Every row gives one point. Each copy is the shape, with its points in the same order, turned, moved and blurred by noise. Say if it was mirrored as well.
In the rows, zero is written as 128.

Shape:
[[145 128  95]
 [ 83 163 132]
 [119 124 132]
 [158 117  30]
 [126 144 125]
 [153 178 143]
 [178  93 108]
 [133  92 112]]
Copy 1, 8 rows:
[[ 97 144 125]
 [150 130 185]
 [142 133 133]
 [ 33 128 118]
 [132 149 146]
 [138 192 153]
 [102 153  76]
 [120 121 101]]
Copy 1 is: only turned
Copy 2, 8 rows:
[[177 144 115]
 [149  73 132]
 [147 120 115]
 [241 166  85]
 [160 123 132]
 [143 140 176]
 [166 191  89]
 [163 145  86]]
Copy 2 is: mirrored
Copy 3 (8 x 3):
[[106 128 148]
 [127 164  82]
 [141 130 119]
 [ 49 110 166]
 [129 145 121]
 [143 188 146]
 [127 102 191]
 [129  96 146]]
Copy 3 is: mirrored

Shape (11 x 6):
[[149 165 132 112 161 161]
 [140 153  96 104 130 156]
 [147 146 162 123 161 175]
 [129 140  90 130 158 134]
 [143 142 153 164  92 125]
 [157 115  92 137 122 156]
 [128  79 104 120 121  80]
 [149 144  95 124 141   7]
 [155 143 164 119 102 114]
 [149 147 159 122 163 145]
 [ 86  90  90 124 123 146]]
Copy 1 (11 x 6):
[[146 116 127 160 193 143]
 [161 131 104 137 161 138]
 [120 111 156 149 203 144]
 [148  95 104 150 147 120]
 [ 98 119 142 137 123 188]
 [156 126 138 136 126 124]
 [ 93 127  94 147  89  96]
 [ 91 111  46 228  81 133]
 [ 88 149 124 155 145 171]
 [111 113 137 164 186 139]
 [127 101  98  88 125  98]]
Copy 1 is: only turned
Copy 2, 11 rows:
[[161 137 153 110 154 140]
 [129 170 145 110 136 132]
 [183 125 152 112 152 117]
 [140 169 126 148 126 138]
 [133 130  82 121 168  87]
 [149 186 105 115 124 106]
 [116 143  69 142  72 114]
 [ 81 124  40 171 108 187]
 [124 100  96  98 147 107]
 [170 112 136 120 143 132]
 [116 174 133 152  82  76]]
Copy 2 is: only turned

Shape (15 x 9):
[[124 158 139 116 117  68  85 188 105]
 [103 145 126  86  57  93 133 146 109]
 [ 79 101 165 138 167 163 176 104 196]
 [131 153  99 136 124 116 111 134 103]
 [169 119 152 161 198  60 171 121 134]
 [115 143  89  83  97 106  81 153 152]
 [138 122 145 153 132 125 129 135 154]
 [ 51 142 162 172 135 146 166 109 188]
 [112 108 132 129 123 110 136 147  97]
 [ 67 137 100  71 126  99  79 123 107]
 [130 103 204 153 171 131 153  99 149]
 [130 131 125  99 152  65 140 116 102]
 [ 76 146 115  74 150 170 154 155 136]
 [ 38 140 146 117 105 160 130 135 209]
 [ 96 103 100 120 104  75 101 170 123]]
Copy 1, 15 rows:
[[156  85  84  76 102 110 131  68 161]
 [166 110  78 144  99 116 184 111 167]
 [ 52  87 129 135 169 157 155 170  80]
 [144 110 134 124  88  94 120 102 130]
 [ 90 144  74  92 122 152  79  91  59]
 [184  57 115 147 127 102 147  91 143]
 [116 113 117 112 151 126 109 133 124]
 [ 30  80 109 138 152 112 148 169 127]
 [133 126 112  91 107 113 159 119 119]
 [144  69 131 136 102  96 196  60 124]
 [ 60 141 127 100 165 172 127 121 103]
 [131 129  90 124  95 136 142  68  91]
 [120  45 142 130  83 156 182 144 110]
 [ 80  32 120 156 162 118 186 160 149]
 [166  91  85  95 129  73 162 100 120]]
Copy 1 is: only turned
Copy 2 (15 x 9):
[[137 145 185 134 152 158  42 125 132]
 [123  99 167  97  95 124  68  97 134]
 [ 92 131 142  82 180 116 218 116  96]
 [123 155 130 136 127 119  92 138 151]
 [162 182 153 158 179  93 133 147  45]
 [130 114 181 142 130 137  97  94 190]
 [125 131 123 131 167 136 132 118 110]
 [ 73 145 123  58 189 106 172  90 110]
 [132 122 149 102 137 126 102 159 116]
 [ 89 122 209 122 126 106  93 148 182]
 [ 88 131 133 130 181 127 168 143  49]
 [133 149 189 142 125  91 102 150  97]
 [104 155 182  78 107 156 168 132 157]
 [ 73 112 157  59 172 137 168  65 160]
 [157 105 177 107 159 115  76 131 159]]
Copy 2 is: mirrored
Copy 3 (15 x 9):
[[ 99 165 143 140  91 176 119 175 179]
 [133 194 118 102 109 198 120 135 123]
 [111  91 121  99 106  75 154 141  36]
 [135 147 106 160 120 142 114 132 152]
 [164 118 175 133 111  56  87 192 138]
 [106 178  83 109 104 157 165 134 168]
 [131 100 135 118 122 124 137 145 126]
 [114  71 101 105  72 120 122 141  42]
 [135 152 157 151 109 145 134 135 115]
 [ 82 208 100 141  74 140 136 108 136]
 [108  88 178 107 129  78 107 141  83]
 [138 191 144 130 105 102  95 152 136]
 [ 90 170  81 148 131 127 158 160  64]
 [ 80 109  74  78  75 150 171 137  58]
 [134 169 139 135  66 162 165 139 153]]
Copy 3 is: mirrored
Copy 4 (15 x 9):
[[ 67 104 110  96  91 155  82 154 118]
 [ 79 124  81 123 130 174 123  82 145]
 [146 194 123 211 123 120 184 161 112]
 [124 118 110  99 129 110 120 120 112]
 [101 199 162 141  63  87  93 140  64]
 [116 111  87 117 110 135 101 123 191]
 [125 128 146 162 104 114 124 133 109]
 [135 158  91 217 143 115 165 159  92]
 [ 93 140 127 108 110 136 155 125 113]
 [ 85 147  82  90 160 136 130 159 177]
 [115 180 185 183 118 125 145 150  77]
 [ 76 182 128  97 109 122 105 125 123]
 [160 173  73 119 120 171 167 144 141]
 [133 138  63 216 144 152 167 163 162]
 [ 71 110  98 106  95 115 138 128 157]]
Copy 4 is: only turned

Shape, 16 rows:
[[157 129 137 145  49 123  76  89  71 156 170 198]
 [110 154 163  43 162 144 157 138 105 118  97 104]
 [ 71 148 158 108 166 105 117 113 179 131 117 119]
 [157 126 118 101  36 128  93 125  65 156  78 142]
 [141 157 118 104 128  92 151  90 129 114 157 121]
 [151 102 141 130 206 108  91 148 119 124  78 110]
 [ 89 135 116 157 119 145 133 143  87 179 193 133]
 [112  78 107 145 129 131  85 129 103 102 147 124]
 [206  97 163  95  49  76  44  99 109 172 178 155]
 [101 154 196 164 162  98 159 112 117 142  88  94]
 [155 141 113 109  86 177 101 114 133 161 128  93]
 [ 85 132 102 124 160 144 119 103 139 105 152 105]
 [135 141 174 132 145 156 134  93  84 114 120 171]
 [ 99  97 168 120 155 158 142 151 107  84 126  81]
 [124  94 119 102 122 159 175 165 163 103 166 145]
 [ 91 200 140 193 140 139  98 153  93  99 145 128]]
Copy 1:
[[184 186 156  79 125 103 102 222 106 166 150 149]
 [ 90 131  51 140 147  71 163 108 146  90 127 104]
 [148  69  93  99 129  98 133  85 146  96 152 123]
 [127 203  92 119 165  84  81 166  77 171 136 170]
 [139 132 122 129 108  88 114 114 152 147 124  82]
 [111  93  95 111  75  88 166  94  74 115 105 172]
 [143 110 174 110 189 130 165 162 111 147 131 103]
 [135 115 169 155 116  98 128 151  81 101 124 153]
 [213 241 160  65  98  70 114 147  82 145 161 152]
 [155  62  79 126 134  82 171 106 154 179 127 146]
 [175 173 103 128 163 136 118 124  86 120  95 121]
 [142  80 129 142 128 119 128 137 119  87 116  98]
 [140 122  79 120 108 102 157 191 146 137 125 145]
 [126 103 115 179 146  76 183 121 131  86 104 159]
 [102 154 158 156 141 154 153 111 170  79 125 136]
 [143  52 139  84 159  95 129 179 139 132  63 143]]
Copy 1 is: only turned
Copy 2:
[[195 193  63  82 171 124  98 121 134 130  83 174]
 [107 143 155  95 138  83 147 170 137  94 174  64]
 [159 117 169 126 112 115 173  69 116 117 157 100]
 [153 198  79 147 193 140  76 155 143 130 111 113]
 [160  96 132 108 115 131 125 162 140 107 112 134]
 [ 97 165 137 161  58 122 134 127 100 138 188 126]
 [144 129  66  98 132 124 141 103 142  36 139 175]
 [132 155 121 123 128 172 101 100 102 101 164 181]
 [221 234  89 114 145 168 150 161 180 176 105 191]
 [172 136 153 147  75  81 113  94 124  71 152  72]
 [122 171  98 114 149 184 148 130 154  89  88  97]
 [129  94 143  91 123 160 142 106  96  79 141 133]
 [141 158 126  58 111  93  79 117 117 103 124 120]
 [ 99 164 172 116 115 134 121 115 113  48 175 120]
 [ 72 125 166 105 157 128 127 105 179  90 118 174]
 [147 139 107 122 115  84 126  98  47  57  94 144]]
Copy 2 is: only turned
Copy 3, 16 rows:
[[181 146  89 178  96 170 170 115 177 141 123  57]
 [ 59 130 124 109 162 105 141 159 122 112  64 172]
 [122  74 100  85 134 113 106 150  76 165  70 133]
 [ 94 105 131 162  83 168 207 125 159  92 132  75]
 [118 139  89  70 101 154 143 147 156 156  94 149]
 [111  44 174  90 149 103 122 136 176 151 100 139]
 [157 167 139 154  82 129  98  93 110 159 111 126]
 [134  95 120 104 135 123 125  67 149 144 151 115]
 [198 107  81 126  80 150 187  90 208  91  62  52]
 [101 112 150  92 107  57 120 196 119 177  98 111]
 [131 134 153  97 111 171 134 136 120  75 115 100]
 [109 123 125  69 145 140  93 113 108 161 124 144]
 [127 144 111 147 159 127 133 176 161 153 122 114]
 [105 132 137  86 166  62 126 121 119 123 134 155]
 [151 124  91 108 118 120 124 112 118 105 147 215]
 [161 146 167 122 148 132 162 128  92 223 130 116]]
Copy 3 is: only turned
Copy 4, 16 rows:
[[ 82  79  93 158 100 147 122 215 176 163  90  99]
 [157 155 100  68  76 111 181  82 127 150 177 133]
 [151 158 119  60 155 164 165 132  95 127 139 148]
 [113  69  57 125  73 113 120 116 183 131  69  95]
 [130 134 141 141 109 146 185 139 115 110 129 107]
 [208 146  73 129 158 110 109 104 135 131 160 124]
 [ 61 126 149 138 120 117 103 138  93 194 115 127]
 [105  96 104 156 168 136 107 118 154 134 150 153]
 [ 94 129  51 156 102 188 108 208 196 118 118  40]
 [197 144 120 102  99 177 142 109  77 176 120 156]
 [ 84 138  71 133  74 116 110 130 133  89 109 136]
 [106 134 123 128 154 129 166 114 110 119 152 177]
 [156 119 112 136  88 116 155 163 150 173 126 172]
 [142 112 112 116 118 148 127  71 121 162 198 176]
 [ 96 122 177  87 115 123 108 125 147  99 183 146]
 [143  61  92 139 127 118 146 147  47 166 135 166]]
Copy 4 is: mirrored

Shape (17 x 12):
[[181 160 155  60 116  89 122  89 101  84 164 149]
 [158 119 109 159 101 124  86 144 140 138  85 140]
 [115 154 127  71 120 150 128 180 185 181  84 107]
 [164  90 110  88  82  89 172 172 100 153  77 125]
 [149 118  89 120 141  61 136 184 123 133 104 170]
 [147  86 163 153 108 108  92  81 135 110  84 122]
 [157 129 101 100 152 154  92  88 112 153 175 117]
 [101 148 138 111 117 160 106 122 196 134 134 175]
 [126 131 182 166 152  88 104 107 163 147 178 189]
 [ 86 125 171 165 105 134 124 127 103  82 129 173]
 [178 177  80 131 119 132 132 122 100 133 170 193]
 [ 88 137 152  94  59  83 115  88 123 151 172 160]
 [ 81 183 128  93  77  97 118 132 178 165  87  97]
 [ 91  96  84 115 153  85 136 137 173 110 123 146]
 [132 145 118  80 167 139 170 143 149 129  94 177]
 [139 100 107 149 142 110 180 126 115  94 100 158]
 [160 111 134 164 145 157  82 120  80 169  87 195]]
Copy 1 (17 x 12):
[[221 137 149 148 166  74 121 113 115 219 101 140]
 [161 113 107 120  91 144 152 106 118 123 156 131]
 [115 137  50  90 188 136 110  82 151 134 157 165]
 [191 121  61 119 151  81 145 180 161 118 150 139]
 [210  76  86 142 163 158 150 156 124 135 151 144]
 [157 145 139 160  81 123 120 111 145 145 125  83]
 [152 160 145 123 150 117 116 114  55 141  79 164]
 [113 146 112 134 148 175 149  83 125 202 135 161]
 [176 132 135 141 132 219 152 102 132 193  60 114]
 [132 100 179 154 129 144 194 119 173 177 113 126]
 [192 104 148  98 131 136 166 150  70 193 121 191]
 [182 207 147 130 175 144 192 120 146 192 118 124]
 [146 169 102  82 197 146 139  79 156 155 189 109]
 [138 113 105 178 187 176 138 143 106 147 152 108]
 [138  93 102 136 172 150  93 147 143 185 140 184]
 [146  76 129 153 134 134 134 190 133 162 136 119]
 [167 116 157 124  60 166 133 132 141 110 110 194]]
Copy 1 is: mirrored
Copy 2, 17 rows:
[[124  80 150 112  62 101 136  91  88 139 142 134]
 [118 179 105 155 139 139  94 132 128 164  85 129]
 [168 151 162 145 182  85 152 125 138 211  69 173]
 [183 110 185 206 142 132 117 118 115 142  72  97]
 [155 106 126 190 138 135 121 185 142 164 120  98]
 [ 81 148 108 118 126 133 103  77 157 132  71  96]
 [135 130 101 118 163 143 140  68  87 143 167 157]
 [112 139  97  92 169  96 156 153  95 172  77 164]
 [ 52 102  76 135 156  80 152 153 133 105 118 146]
 [ 60 128 160  94 154 136 110 168 117 114  84 125]
 [126 145 113 154 112 159 147 161  44 143 155 153]
 [105  61 129 122 125 132 139 120 111 108  65 201]
 [150 140 153 126 130 118 164 128 179 182  40 203]
 [169  95 102 114 173 138 150 165 161 139 100 103]
 [141 114 150 129 162 106 187 155  94 197 105  99]
 [129 131 149 132 147 153 150 151 118 120 110  56]
 [ 47 158 110 169 173 166 110 113  78 177 111 104]]
Copy 2 is: only turned

Shape, 18 rows:
[[164  76  76  96 142 202 108 123 133 108 157 165]
 [102 136 188 138 118 147  91 107 140 190 116 125]
 [137 108  95 180 110  86 104 120 120 178 134  69]
 [ 71 130 130 113 119 159 142 126 161 167 102  94]
 [133  87 121 122 121 184 134 110 133  79 110 219]
 [ 74 127 142  96  74  85 106 111 145 172 120 141]
 [ 99 146 153 110 103 149  77 102 108 146  65 116]
 [116 116 116 161 144  93 146 127 101 172  98  94]
 [169 117 135 120 162 154 137 141 162  90 146 166]
 [152  90 104 125 165 179 152  59 121  98 176 175]
 [172 173  93 166 137 100 115 130 115 126 167  78]
 [119 122  92 171 164  57  97 146 117 136 135  58]
 [190  99 102  79 171 142 136  74 151 103 120 170]
 [161 158  72 115 155 174 136 112 131 138 128 199]
 [184 103 108 173 116  88 139 150 122 175 129  69]
 [141 109  92 189 172  55 101 148 114 176 145 105]
 [ 78 135 176  68 120 135  96 138  93 192 105 126]
 [146  96 120  94 129 162 168 109  93  91 149 190]]
Copy 1 (18 x 12):
[[152 130 175 118 173  93 190 135  62 113 154 149]
 [145 154  79 138  90 170 129  98 126 131 101 134]
 [129 136 138 147 165 177  59 137  98  97  70  95]
 [110 139 129 142  76 116  88 106 108 119 112 169]
 [150 105 167 116 124 106 193 120 131 104 208 119]
 [153  83 101 166 116 144  96  74 152  95  99 156]
 [117 142  79 159 104 101 133 105 149 117 100 106]
 [139 149 141 142 139 145  44 128 131 134 114 102]
 [146 103 155  78 145 136 160 164 112 145 163 151]
 [158 149 195  52 171 121 171  93 112 111 165 131]
 [ 94 138 145 102 203 171  94 175 131 123  75 128]
 [148 134 163 133 160 149  47 187 138 120  50 110]
 [168 109 132  49 178  80 144 128 102 120 170 127]
 [130 156 129 104 193 112 150 139 123 101 195 168]
 [118 116 138 136 176 182  50 154  75 141 102  91]
 [183 147 149 142 183 183  48 180 124 117  91 107]
 [155 141  84 183 110 113 120  77 147 172  95 155]
 [143 108 184 105 172 110 167  91 135 146 183 133]]
Copy 1 is: mirrored
Copy 2, 18 rows:
[[127 150  92 196  81 206 123 144 150 130 156 101]
 [143 111 121  84 150 117 165  90 192 119 137 126]
 [136  74 115 175 186 106 170 130 155 106  99 171]
 [105  98 106 110 132 100 186 110 154 116 193 131]
 [ 95 180  98 168  98 167 106  98 140 169 133  61]
 [148  98 127  99 138  95 212 114 139 176 121 114]
 [141  62 140 107 126 103 134  63 165 136 156  96]
 [138  94 107 145 193 104 152  84 112 115 142 170]
 [129 192 128 146 115 155 103 147 125 118 150 127]
 [113 165  57 160  68 179  97 129 139 149 109 152]
 [123  88 152 151 152 129 113 159 114  83  87 183]
 [141  86 163 187 166 109 174 108 100  83 107 193]
 [157 177 111 170  75 148  85 136 132 175 162 157]
 [ 92 134 125 127 122 204  90 142 123 174 150 132]
 [159 106 108 179 215 109 137 162 136  91 122 171]
 [158 120 146 168 202 152 164 107 121 108  85 203]
 [179  86 118  69 136 134 170  73 143 126 165  98]
 [138 166  65 143  94 162  95 128  92 157 132  97]]
Copy 2 is: mirrored

Shape, 15 rows:
[[169 104 147 236 107 139 134 146 108 157 159 144]
 [114 141 142 121 118 130 142 108  87 110  30  93]
 [179  98 164 104 142 145 133 155 139 112 112  82]
 [ 98 136 165  98 180 104 143 152 126 161 155 120]
 [ 87 199 105 100 151  49 115 123 158 143 137  65]
 [164  89 129 119 103 123 142 109 120 116 147  59]
 [162 104 147  98 145  62 123 111 112 111 143 133]
 [129 111 158 123 115 158 153 107 151 240 103  47]
 [ 95  84 163 140 107 170 158 117 125 141  95 108]
 [106 135 121 151 168 148 143 115 158 107  81 145]
 [105 141  36 105 127 160 141 225 137 107 145 151]
 [ 86 164 167 117 108 168 121 126 131 156 141 117]
 [136  81 119 119 127 178  87 116 149 163 128 122]
 [156 107 166 111 120 126 157 145 140 120  94 156]
 [117 200 158  97 144 179 151 102 107 121 132 150]]
Copy 1:
[[158 115 188 173 152  58  90 142 120 161 184 131]
 [ 90 153  76  70 134  80 163 105 151 109 138 143]
 [142 194 110 138 165 112 127 121 131 152 101 104]
 [147 203 159  88 104 134  93 160 116  99 111 118]
 [159 121 173  56  79 188 158 130 155  96  94 101]
 [131 171 149 128 191 138 160 112 106 162 136 125]
 [106 180 148  94 114 152 113 134  90 190 138 112]
 [212 182 142  81 188  89 170 179 174 114 116 157]
 [162 181 117 118 165  81 140 117 125  97 178 147]
 [137 151 103 116 102  98 146 132 124  90 170  57]
 [179  98 101 149 113 122  96  90  28  73  89  89]
 [152 170 145 139 104 114 143 149 133  67 125 173]
 [165 153  97 153 162 126 130 186 113 115 155 124]
 [153 192 104 120 104  83 117 119 104 159 140 123]
 [105 172 131 138  67  86 166 165  94  85 110 145]]
Copy 1 is: only turned
Copy 2:
[[148 157 157  66 138 128 125 156 179 107 202  61]
 [133 152 132 109  37 118 117 125 114  82  94 156]
 [162 161 124 156  75 127 158 113  96 111 197 136]
 [ 99 101 105 139  60  85 167  85 154 160 181  98]
 [ 21 119 171 120  69  91 193  93 123 161 131 145]
 [108 176 147 117  84 160 117  92  88 118 198 128]
 [ 79 179 114 163  87 120 125 119 159 144 193 145]
 [116 150  85  54  83 133 185  39  95  73 164 103]
 [163 150 102  80  78 101 106  89 102 112 144 106]
 [156 134 143 132 114  78 129  96 152 119 105 133]
 [179  79 176  91 109 135 159 124 153 227 146 181]
 [116 101  96 100  93 123 153 115 100 147 124  74]
 [163 186 105 107 122 148 159  79 128 155 142  96]
 [155 136  85 135 104 101 121 130 137 113 172 155]
 [115  70  97 161  96 140 121 114 133 121 111  93]]
Copy 2 is: mirrored
